Each row is a point. Each copy is the shape, with its points in the same order, stretched, turned, moved and blurred by noise. Some copies are also mirrored. Which?

Shape (6 x 2):
[[-37  -3]
 [ 14 -16]
 [ 32 -11]
 [ -3  20]
 [-46  81]
 [ 20   8]]
Copy 1 (6 x 2):
[[ -53  -12]
 [  -6   18]
 [  13   16]
 [ -11  -32]
 [ -34 -111]
 [  10   -8]]
Copy 1 is: mirrored
Copy 2 (6 x 2):
[[-15 -40]
 [ 26 -19]
 [ 42   1]
 [-12   0]
 [-98  14]
 [ 13   1]]
Copy 2 is: only turned

Shape (8 x 3):
[[-11 -27 -77]
 [ 30  37 -10]
 [-52  18  20]
 [-12 -22 -17]
 [-59 -29 -38]
 [-12 -27  15]
 [ -6 -63 -40]
 [ 33  50 -14]]
Copy 1 (8 x 3):
[[ 13   1 -91]
 [-32  37 -21]
 [ 37  -3   7]
 [  3 -20 -42]
 [ 49 -21 -55]
 [ -4 -35 -20]
 [  0 -45 -77]
 [-35  48 -18]]
Copy 1 is: mirrored
Copy 2 (8 x 3):
[[-60 -54 -19]
 [-21  16 -52]
 [ 30  -3   5]
 [-35 -18   0]
 [-18 -51   8]
 [-20   5  17]
 [-71 -34  18]
 [-13  26 -66]]
Copy 2 is: mirrored

Shape (7 x 4):
[[ 37 -31 -47  -2]
 [ 26   1   2 -43]
 [ 22  29  35 -40]
 [ -8 -10  22   2]
 [ 35 -41  22  71]
 [  2 -19 -21  42]
 [  5 -47 -28 -38]]
Copy 1 (7 x 4):
[[ 18  83 -42  27]
 [ 58  33 -42   5]
 [ 65  -6 -34   8]
 [ 13  -7 -15  -9]
 [-49   1 -36  49]
 [-13  37  -4  17]
 [ 29  58 -51 -24]]
Copy 1 is: only turned
Copy 2 (7 x 4):
[[ 67   8 -13 -36]
 [ 35 -60 -12  15]
 [ 17 -64   9  46]
 [ -5 -16  17  -8]
 [ 40  25  77 -37]
 [ 19  43  16 -20]
 [ 36 -38 -42 -50]]
Copy 2 is: mirrored
Copy 3 (7 x 4):
[[-65 -18 -58 -25]
 [-23 -29 -62  45]
 [  6 -56 -43  47]
 [ -8 -23  13   6]
 [-27 -48  44 -64]
 [ -9  -7   2 -40]
 [-58   6 -44  28]]
Copy 3 is: mirrored

Shape (10 x 6):
[[-27  -4 -28 -57  -4  54]
 [ 32  -8  15  28  52 -37]
 [  9  49 -12  30 -16 -27]
 [ 25 -48 -35 -19  19  45]
 [ 37 -33  11 -25  36 -27]
 [ 27  32  37 -26 -28   7]
 [ 42 -30   8  62   4 -31]
 [-18   3  19 -40  62  54]
 [-47 -20  32 -60  28  46]
 [ 12  55  48  -3  11  10]]
Copy 1 (10 x 6):
[[ 59 -37 -62  36 -13  43]
 [-49 -16  63  -8  11   2]
 [  3  12  14 -15  10 -40]
 [ 45 -67  -5  65  -3  28]
 [-41 -32  14  22 -15  17]
 [  6  32   2   1 -60 -12]
 [-18 -42  64  -1  -5 -23]
 [  9 -11  13  14  -2  82]
 [ 17 -31 -25 -10 -32  83]
 [-10  52  38 -20 -30   1]]
Copy 1 is: mirrored
Copy 2 (10 x 6):
[[-14 -30 -17 -17 -62  57]
 [  7  44  -2  10  83 -36]
 [  9 -34  41  80  32  -2]
 [-50  56 -15 -28 -37  19]
 [  0  53 -30 -10  26 -53]
 [ 53   6  13  66 -22 -14]
 [-10  58  37  29  28 -63]
 [ 26  23 -23 -47  15  67]
 [ 39 -14 -19 -65 -37  34]
 [ 67   6  21  53  32  17]]
Copy 2 is: mirrored
Copy 3 (10 x 6):
[[-21 -49 -37  21 -16  39]
 [ 36   3 -10  41  17 -55]
 [  7  20  26 -16 -50  -8]
 [-25 -11 -75  31  29  -7]
 [ 43 -32 -37  32   1 -47]
 [ 31 -21 -26 -50 -65  -8]
 [ -4  23   0   2  15 -83]
 [ 46 -41 -52  25  38  33]
 [ 24 -96 -23  21  19  23]
 [ 62  -3  -1 -54 -38   5]]
Copy 3 is: mirrored
